Each row of a before or after table is a point. One or more steps were done to the points. Then noise was added and the rows were shuffled. The steps act on columns, c1 being the first. What was done? A step turns or swaps two columns, mirrors them in a line or flattens them onto one, adds a multiple of one to another, or multiplies or shifts one. Angles are multiples of 10 degrees, from the lower column toward the higher: turns from -170 to 170, lines from 10 to 170 but not 90. Use the fewest steps. Two steps may share a column if one is a turn and the other turns, adds or multiplies; they go together, in the order done. Otherwise the lowest column goes first.

Before:
[[  4  -9]
 [-46 -84]
 [-11  11]
 [ -3  29]
 [-40  -3]
 [  1  11]
 [  4 -17]
 [  1  -9]
 [ 15  27]
 [  8  -2]
 [-21 -85]
 [-29 -63]
 [-96  25]]
After (13 x 2):
[[  0  15]
 [ -2  56]
 [  1 -55]
 [ -1  22]
 [ -1  59]
 [  0  40]
 [  1  55]
 [  0  19]
 [  0 -34]
 [ -2 -53]
 [  2  25]
 [ -1  42]
 [  0  27]]
Steps: multiply c1 by 0; shift c2 by 30

Before (10 x 6):
[[-31   3 -44 -20 -29  19]
 [ -8   3 -13   1  24  13]
 [-44  22 -12 -21 -49  24]
 [ 36  24 -10 -56  14  39]
 [ 19 -34  28 -66  56   4]
 [ 17 -19  88  51  24   5]
 [-30   2 -75  50 -35   3]
 [-30  40 -33  -2  39  -8]
 [ 31  17  56  -8  11 -14]
 [ 37  38   9 -31  17 -38]]
After (10 x 6):
[[-14 -10  -7   0  18  15]
 [  8  17  36 -31  37 -38]
 [ 88 -31  18  53   6   5]
 [-34   9 -30  -2  56  -6]
 [-12  47 -43 -21 -24  22]
 [-71  26 -34  49 -27   4]
 [-47  20 -31 -16 -18  20]
 [ 58   5  33 -13  18 -16]
 [ 27 -64  17 -65  20   1]
 [-10   9  36 -57  25  40]]
Steps: swap c1 and c3; turn c2 and c5 by 40 degrees

Before (11 x 11):
[[-68  46  10  60  60  28 -35 -22  16 -60  10]
 [ 13  -3  53  44 -40 -17   9 -48  19 -29  -1]
 [  3   1 -44 -13  43  42  56  27  12  40 -59]
 [ 12  47  -3  27  26  15  -9  -2   1 -27  62]
 [-31  32 -15  62  21   3 -29 -65 -23 -30 -18]
 [-66 -36  -2  68 -38 -34 -27   1  -5  22  56]
 [ 23  16  21   8  21 -63  24 -20  -4  51 -41]
 [-44  14  -7  -3 -27  28   1  14   5 -62 -40]
 [-13 -23  55 -16  -3  37  14  40 -34  10 -23]
 [-12   2 -42   7  65  16  21  -7  -1 -45  11]
 [ 29 -23  20  52 -26 -11  -5  47  -3 -22  28]]
After, 11 rows:
[[-38 -44 -13  62  19   0   8  -3  13 -29 -19]
 [-88  18  -1  70 -39 -35  42   0  -7  22  57]
 [-15   7 -45   5  65  17 -20  -2   4 -43  10]
 [-89 -57  12  58  63  26   5 -12  19 -57   8]
 [ 30  -3  23  10  21 -64 -30  -3   6  49 -38]
 [ 39  18  18  51 -25  -9  13  16 -24 -22  31]
 [ 17   8  52  43 -43 -17  -6 -22  34 -29  -1]
 [  4  24 -41 -14  41  39 -53   1  -1  39 -60]
 [-58 -11  -6  -4 -26  26  -7   1  -1 -63 -42]
 [ 17 -44  -2  31  24  14 -18  -1   1 -29  63]
 [-19  26  56 -14  -4  39   0  24 -43  11 -22]]
Steps: multiply c1 by 1.3; turn c2 and c7 by -150 degrees; flatten c8 and c9 onto the line at 120 degrees

Before (8 x 20):
[[ 32  42  14 -61 -28  -9 -18  29  25   1  46  -1   2  21   2  15  -5  26
  -28  15]
 [ 30  54  20 -30 -46  -8  14  -9   0 -35  48  -5 -16 -15  16  14   8 -18
  -30 -20]
 [ 44 -29  28  -2  14  35 -52 -21 -14 -26   8  -3   3 -31  40  27 -59   1
   -6 -48]
 [-34 -15 -67 -32   1  11  20  32  50  85  94  -8  25 -55 -81   5  31 -12
  -62  14]
 [-19 -26   9 -16  18  74 -17  44  36  63  79  40  31 -54 -96  29  33 -52
  -30 -33]
 [ 25 -24  61  22  11  50 -54 -52   2   8  35 -19   8 -38   2  -2 -17  -2
   49 -52]
 [ 24  33  32   8 -11 -52   1 -21  -3   3 -23 -21  19 -10  22  29 -11  14
   -9  -4]
 [ 38 -30  -4   0 -32   3 -24   9 -17 -13  -7 -31  12 -29  18  29  -5   8
   28  18]]
After (8 x 20):
[[ 28 -28  57 -72   8 -34 -53 -50   3  11  36 -21  10 -41  31  -1 -21   4
   46 -51]
 [-23 -28  10 -60  15 -69 -18  44  35  63  73  39  31 -54 -68  29  40 -56
  -25 -34]
 [-36 -14 -67 -19   3 -27  24  33  54  84  90  -9  21 -50 -50   9  29  -9
  -62  17]
 [ 41 -27  -6 -25 -34  -1 -23  10 -21 -10  -8 -34  15 -25  50  26  -2   7
   30  16]
 [ 39 -27  31 -38  19 -30 -53 -22  -9 -26   4  -3   8 -24  73  23 -61  -2
   -6 -48]
 [ 30  52  20  20 -51  -9  13  -7  -3 -38  48  -8 -15 -10  46  12   8 -20
  -30 -23]
 [ 28  35  30  12 -11  54  -2 -25  -8   3 -23 -21  16  -9  46  28  -6  14
   -5  -7]
 [ 33  42  14  73 -30 -19 -18  25  22   2  47   2  -1  21  34  17  -4  28
  -28  15]]
Steps: turn c4 and c6 by 150 degrees; add 0.7 times c14 to c4; shift c15 by 30

Before (10 x 48):
[[ -7 -18   8  -1 -13   4   6   6  21 -22  16  28 -18   2   1   9  -4  14
  -28   2  -6 -19  20  -7 -18  18  -2   4  -5  -5 -29  -7 -19 -14   3 -11
    1   6  -5   4  23 -34 -16   7   5  37  -4  -7]
 [ -5  25  32  19  -2  22 -19  -7  15  -6 -13  22 -14 -18  -2 -11  16   7
   13  -9  33   1 -13  25  -4 -10  22 -26  13  30   9  -3  23  -2  15   1
   -6  15  24  24  41  12 -25  22 -40  43  10 -14]
 [ 16   4  -8 -15   3 -12  10  14   5  13  -1 -12   0 -14  -5  12 -19  -7
   14   8  -9  11 -11  -8  17  11 -11   5 -20   6  -5  39 -31  20  -3  21
    4  17  28  -8 -20  26  12   1 -11 -23   6   0]
 [ -5  -6   6   0   9  -3  23   5  10 -37  18  34 -26  13  -6 -22  -6  18
  -24  14  -7  -5  13   3 -18  18 -16   6  18 -11 -17 -18 -13  -4  -6 -17
    0  -1   6  13  12 -15 -11   7   7  21  -5   5]
 [ 13 -10 -20 -12   5 -16  17  11  21  -8   7 -13   5  -8 -11   0  -1  12
  -12   8  -8   3  -6 -22  -2  21  -2  -4 -12  -9 -23  19  -2   1  -1  -4
  -17   4  24  -2   8  18  -1  12   1   6   1  10]
 [ -6  19  -8  10  15  -6 -14  12 -19   7 -21   4   9 -33  31 -13  21  -7
  -39  32  14 -20   7  15  23 -15 -10 -25   1  29  10   2   8   0 -12  15
   47  22 -21  -9   5   4   0 -31 -16   8  29 -12]
 [-10  -1   3  14 -10   3   4 -21  32 -37  12   4  -9   6  -8  -5  -9  -4
  -13   0 -19 -19  10 -11 -16   6 -23   3 -10  -8 -13 -25 -17  -9  -6 -15
  -13  14 -17   6  -4  -7 -16  18  -1  14  11   5]
 [ 23  -9 -10  -9  22 -14  11  23   0   3  12  -3  19 -15  13  22   7 -11
   -6   9   4  -4 -24  -3  24  -3  -5   6 -23  11   7  24   1   6  11  15
   25  19  11 -17 -24  27  15  -3   2 -24   7  17]
 [ -4 -23  -5 -12   4 -20  13   5  25 -30   7   5 -21  12  -3  13 -12   4
   -2  -9  -6   2  -8  -5   1  12 -23   9 -16  -9  -9   9  -9  -4  -9 -25
  -12  25  18 -10  16  11  -5  25   1   6  10 -12]
 [ 17  -1  -9 -10  14   6   6   5  -3  13 -16  -4   2 -26   4  12  13 -10
  -12  21  10   9 -39 -10  19   9 -12 -25 -27  11  10  19  -3  16   1  41
   26  37  17 -28 -21  24  14 -15   0   5  23  -2]]
After (10 x 48):
[[ -5 -21  -6 -12   3 -19  12   4  26  24   6   5 -20  11  -3  12 -10   3
   -3  -9  -6   2  -9  -4   3  11 -22   8 -15 -10  -9 -19  -8  11  -9 -23
  -14  34  17 -11  15  13  -7  25  -1   6   9 -12]
 [-11  -3   2  15  -8   2   3 -21  31  45  12   4  -9   7  -9  -5  -6  -3
  -13   2 -18 -17  -1 -12 -17   4 -21   2 -10  -6 -14   9 -18 -41  -6 -16
  -14   8 -18   6  -2  -6 -16  17   0  16  11   4]
 [ 17   4  -6 -14   0 -14  10  15   4 -25   0 -14   0 -15  -6  13 -19  -7
   13  10 -12  11   8  -9  16  11 -13   5 -19   6  -6 -31 -32  67  -4  19
    4  32  28  -8 -21  24  13   5  -9 -23   6  -2]
 [ 24  -8 -10  -9  22 -13  12  23   1 -12  15  -2  19 -15  11  23   7  -9
   -6  12   4  -4 -11  -3  25  -2  -5   6 -25  12   9 -21   1  67  13  16
   27  29   9 -16 -22  26  13  -2   3 -24   8  17]
 [ -8  19  -6  10  17  -6 -11  13 -19  -6 -21   4  10 -34  31 -14  20  -8
  -38  32  13 -19   4  15  21 -15 -11 -25   0  31   8   0   5 -16 -14  17
   47  22 -22  -9   3   5   3 -31 -14   6  27 -12]
 [ 19  -2  -9  -8  13   7   5   5  -1 -19 -18  -3  -1 -26   2  14  12 -14
  -14  21  10   8 -13 -12  20   9 -10 -25 -26  12  10 -13  -2 120   0  38
   27  45  15 -28 -20  26  14 -14  -1   5  23  -1]
 [ -6  -5   8  -1  10  -3  23   6   9  41  18  33 -26  12  -7 -22  -6  17
  -23  13  -9  -4   6   2 -17  17 -14   4  20 -11 -16   4 -12 -39  -6 -18
   -1  -3   7  12  13 -15 -10   8   8  22  -5   7]
 [ 15  -9 -21 -12   3 -16  18  10  22   2   8 -12   5  -8 -13  -1   0  10
  -10   9  -8   4  -2 -21   0  19  -1  -4 -14  -8 -23 -22  -1  17  -2  -3
  -16  15  25  -3  10  18   0  12  -2   7   3  11]
 [ -5  27  31  18  -1  21 -19  -7  16   7 -11  22 -15 -19  -2 -11  15   8
   13  -6  34   0 -10  24  -4 -10  22 -27  15  32   8   1  23  26  15   2
   -7  16  25  27  42  12 -25  22 -42  44  10 -15]
 [ -8 -18   7   0 -14   3   6   4  22  26  19  29 -18   5   0  10  -4  12
  -28   1  -4 -21   2  -6 -17  17  -2   4  -5  -2 -29  -1 -21 -72   2 -11
    1   6  -5   4  22 -34 -16   6   5  36  -5  -7]]
Steps: turn c10 and c32 by 160 degrees; add -0.5 times c32 to c38; turn c23 and c34 by -50 degrees; multiply c34 by 3

Before, 13 rows:
[[   4   15  -25    6  -15    6  -23   12    4    9    1   -9   33  -13
    19    4   -6   -6  -15  -32   25   -8    7  -18   15   14   -6   57
   -15   -9    7  -10    8   -7    6  -37   -7   -3   -2   35    2  -12
    -2   -6   -1  -18    2   17   29   25    7   17   11    9   16    8
    18   -8   40   -9   -1   24    0   -4]
 [  21    5  -18   38   19    2  -31   12  -91    9    5   27   -9  -23
   -12   27   61   -7  -24    2  -11  -23  -26  -22  -10    5   40  -12
   -22  -20    5  -19  -11  -15   23  -33   -3   16   -5    9    1  -14
    -7    4   18   -6   -2  -15   -8  -35   -2    9    3  -10  -20    4
    24   -7   -5   -7   30   22  -23    7]
 [   9    8   -6    3   -9   18  -23  -16  -33   -3   -8   20  -12    2
   -13   12    6   -5    9   -6    0    3   -5  -17    9   13    0   13
    -5   20   -7  -30  -34  -15   -2   20   27    2  -11   -5   23   -6
   -12    5    2  -10    9   18   20   13    1   20  -20   15    7    5
     9  -16   -4   -4   37   25   -2   11]
 [ -18    1  -28    2  -15   -9  -15   10   -1  -26   12   19  -11   -8
    -7  -13   -9   -5   -5    2   -5  -12   10  -17   -9  -31   -5  -13
   -11   19   -6    6   18   -1   33    0   10    6   -1  -23    0  -17
     3   -2  -20    8   -7  -12   -8   21    1   -5  -10  -13   19    1
    24   -6   25  -13  -15   11   12   15]
 [ -40   15  -25   14    2  -36  -15  -21   -6   10    6  -10   -7   -6
    53  -10   11   -2  -18  -10   -4   -2  -27  -13    3   11    2   -5
     3   19    3   27    9   -1   -3    2    2   37  -14  -23    9    7
   -21    4  -14   -9   -2   13  -12   -1   -4  -10    6   -1   18   -3
   -33  -18   31    2  -18   16  -18   -4]
 [ -38   -5  -16   31   53   -4  -21   14    9   20   16   44   -6  -22
    -1  -11   -9    1  -23   -1   -7  -29   -6  -22   10   -2   -7  -12
    10  -19    4  -31   20    1   -3   12   19    0  -47   -4   -8  -18
   -11   12  -20   -4   35    9    3    6    1    1  -42   -2  -15   61
    19   13   29   -5    1   30  -70   17]
 [ -12    1   -9    6  -11  -11   18    2    5   16    4  -13   -5    9
    24  -12   35   32   -6    2   35    3  -22  -13   12  -25  -14   -2
    10   10   33  -29    8   -7   43   19   -1   12  -21  -22    2   -3
   -17    1   27  -16    5  -34   32   18   -8   14   -4   -3   17  -10
    14   27  -19   25  -17   12   22    3]
 [  20    5   85    4  -11   14  -26  -30   -7   -7   19   40   10  -31
    24  -13   20    6  -18    0   29   14    8  -19   12    2    9    8
   -14   18   -3    2   15   -7    0  -11   -9   -8   -1    7   -6   -3
   -19  -27   -4   45  -12   22    0   20   -2   -1  -46  -15   14   -9
     6    4   37   37  -21   32   24   20]
 [  -4  -27  -27   11   11   19  -25    7    8   25   -1   -3   10    5
     0    4   -9   27   32    0   20  -29  -24  -16   11   -8   13    7
     3   18   -5  -16   25    8   -5   -7   19   -5  -21  -22   46  -14
    20    4  -19   -9  -12  -28   -5  -28   -5   22  -31   -1  -27    2
  -121   -6  -18   -5    8    2   17   -6]
 [  15  -30   -7   11  -15  -36    0   19   -6    7   90   13    2  -31
    14   -6    4   56   -7  -21   34  -17    6   -7   17    9    3   -4
     4    5   22  -29   24   -3   -4    2   -1    1  -24    4    4  -10
   -15   -4   -8   -7   11    7   25   17   -9   13   -4  -11    4   -2
    25   -9   28  -15  -21   13   23   15]
 [  17  -15  -24    8   11    8  -19   -8    6  -34   -9   -5  -17  -46
    -4   37  -12   -6   -6  -18   17  -16   -1   -7  -21   -1    5   -5
    -6   16   14  -24   21   27   -1   18    2   -2   -7    0   -8  -14
   -20   -4   -5  -16   -6   23    2   20   -8   15   10  -15   16    1
    14   -5   -8  -17  -22   36    0   18]
 [   4  -24  -13    6   -8   14   -9   -7    5   18    3   -1   14    8
    -9   -8  -11   18   -1  -12    2  -21  -13   10  -10   14  -12   -8
   -17   15   -5  -36  -12   -8   13    8   -2    0  -57   41    0    0
    -7    7   34   -4  -11   20   30   26    7   21    1   23  -14   27
     0    4   29  -12  -17   -6   15    9]
 [  17    8  -31   21   -7    7    0  -64   10    2   -6    0   -5  -30
    13  -13   -5  -10   -3    0   11  -17   -2   -3   -9    7   10   30
     4   18   35   87   18  -13    8   13   19   23  -11  -20   17  -11
   -17    7    9   11    7   10  -68   17   -2   15  -10  -13  -18   -6
    19   16  -59   40   -2   28   24   -6]]
After, 13 rows:
[[  21    3   86    4  -12   14  -26  -49   -7   27   18   41   12  -30
    23  -13   21    7   -8    1   29   15    8  -18   13    3    7    8
   -15   18   -1    1   14   -6   -2  -11  -11   -7   -1    6   -7   -3
   -21  -27   -5   41  -11   21  -11   19   -3    0  -46  -14   13  -10
     6    3   38   27  -21   31   23   20]
 [  16  -16  -23    9   13    9  -18  -14    7  -33   -8   -4  -17  -47
    -4   36  -12   -7   -2  -18   18  -18   -2   -9  -21    1    5   -5
    -8   15   16  -26   24   26    0   18    3   -2   -8   -1   -7  -15
   -20   -2   -2  -15   -8   23    0   20   -8   12   10  -16   17    3
    17   -1   -8   19  -24   36   -1   16]
 [   6   16  -28    5  -17    6  -24   18    2   -1    0  -10   35  -12
    17    3   -5   -9    7  -32   25   -7    6  -19   13   11   -6   59
   -14   -9    8  -13    7   -8    6  -36   -7   -4   -2   38    2  -10
     0   -5    0  -17    2   18   10   26    7   20   11    7   17    9
    20   -9   38  -12   -4   26    2   -2]
 [  19    7  -16   37   20    2  -32   18  -92   -1    6   30   -9  -24
   -11   26   61   -8  -15    0  -12  -22  -28  -21  -11    2   39  -14
   -20  -23    6  -19  -14  -17   22  -34   -4   19   -5    9    3  -13
    -9    5   18   -5    0  -14  -17  -34   -2    8    5  -11  -18    2
    22   -7   -4  -11   30   24  -24    9]
 [ -14    0  -10    7  -10  -10   19    4    5   28    6  -13   -6    9
    24  -13   35   32   13    2   33    4  -24  -13   11  -24  -13   -3
     9   10   32  -31    7   -6   42   19    1   13  -19  -20    1   -4
   -18    2   31  -17    4  -34   16   21   -8   13   -5   -4   17  -11
    13   24  -17   -5  -20   10   23    4]
 [ -42   18  -27   14    2  -38  -16  -33   -4    7    6  -11   -9   -6
    52  -11   10   -2  -13  -11   -3   -3  -28  -12    3    9    0   -3
     4   19    1   26   10   -1   -2    5    0   39  -15  -23    9    6
   -23    5  -12   -8   -1   13  -16    1   -1   -8    6    0   19   -2
   -32  -19   30   -7  -20   13  -18   -6]
 [  -3  -27  -27    9   12   19  -24   13    9    8    2   -4    7    7
     0    4   -8   27   12    2   19  -30  -23  -14   12   -8   12    9
     5   19   -8  -17   26    9   -4   -7   22   -4  -20  -25   46  -16
    20    5  -18  -10  -12  -28   13  -26   -5   20  -31   -1  -24    2
  -120   -6  -16  -25    9    0   16   -7]
 [ -19    2  -28    4  -17   -9  -15   16   -1  -24   13   18  -11   -7
    -8  -15  -10   -6   -6    5   -4  -10   10  -16  -10  -31   -7  -12
   -13   19   -5    5   18    0   33   -3    8    5   -3  -22   -2  -18
     2   -1  -19    8   -4  -13   -7   23   -1   -6   -9  -15   21    0
    25   -8   27   19  -14    9   14   15]
 [   1  -24  -14    3  -12   15   -7  -13    8   -3    3   -2   14    9
   -11   -7  -11   19   11  -12    1  -19  -13   12  -10   14  -13   -8
   -15   18   -3  -34  -11   -7   11    9   -1    2  -55   40    4    1
    -6    9   34   -5  -10   20   18   26    7   24    3   24  -16   26
     1    4   28  -21  -16   -7   16   10]
 [  16  -30   -6   11  -17  -34    2   31   -6   -9   85   14    2  -30
    13   -6    4   56    8  -23   35  -17    5  -10   15    9    1   -3
     4    4   24  -29   25   -2   -2    1   -3    2  -25    7    4  -11
   -14   -4   -9   -7   12    7   12   19   -8   14   -3  -11    1   -2
    25   -7   27  -13  -21   12   23   14]
 [   9    8   -8    3   -9   18  -24  -23  -32   -6   -9   19  -11    3
   -13   12    5   -5   13   -3    3    2   -3  -15    9   12    0   11
    -3   22   -8  -31  -33  -16    1   20   24    1  -11   -6   26   -4
    -9    6    1  -10    8   16   16   12    0   19  -21   14    7    6
     8  -19   -3    2   34   25   -1   12]
 [  18    9  -30   21   -6    6   -1 -102   13   35   -5    1   -5  -30
    13  -13   -5  -11  -37    0   11  -17    0   -4   -8    8   11   30
     5   17   34   85   17  -13    8   13   19   22  -11  -19   17  -13
   -16    7    9   13    6    8  -42   16   -1   14   -8  -12  -18   -7
    22   16  -59   18   -2   29   26   -6]
 [ -38   -2  -15   31   54   -7  -19   19    6    5   16   45   -6  -22
    -2  -10   -8   -1   -9    0   -8  -29   -6  -21   11   -5   -8  -10
    11  -18    3  -31   19    1   -4    9   18    1  -48   -3   -8  -17
   -10   11  -19   -6   37    7   -8    4    0    0  -42   -2  -12   60
    19   15   28  -18   -1   30  -71   18]]
Steps: multiply c8 by 1.6; turn c10 and c60 by -60 degrees; flatten c19 and c49 onto the line at 50 degrees
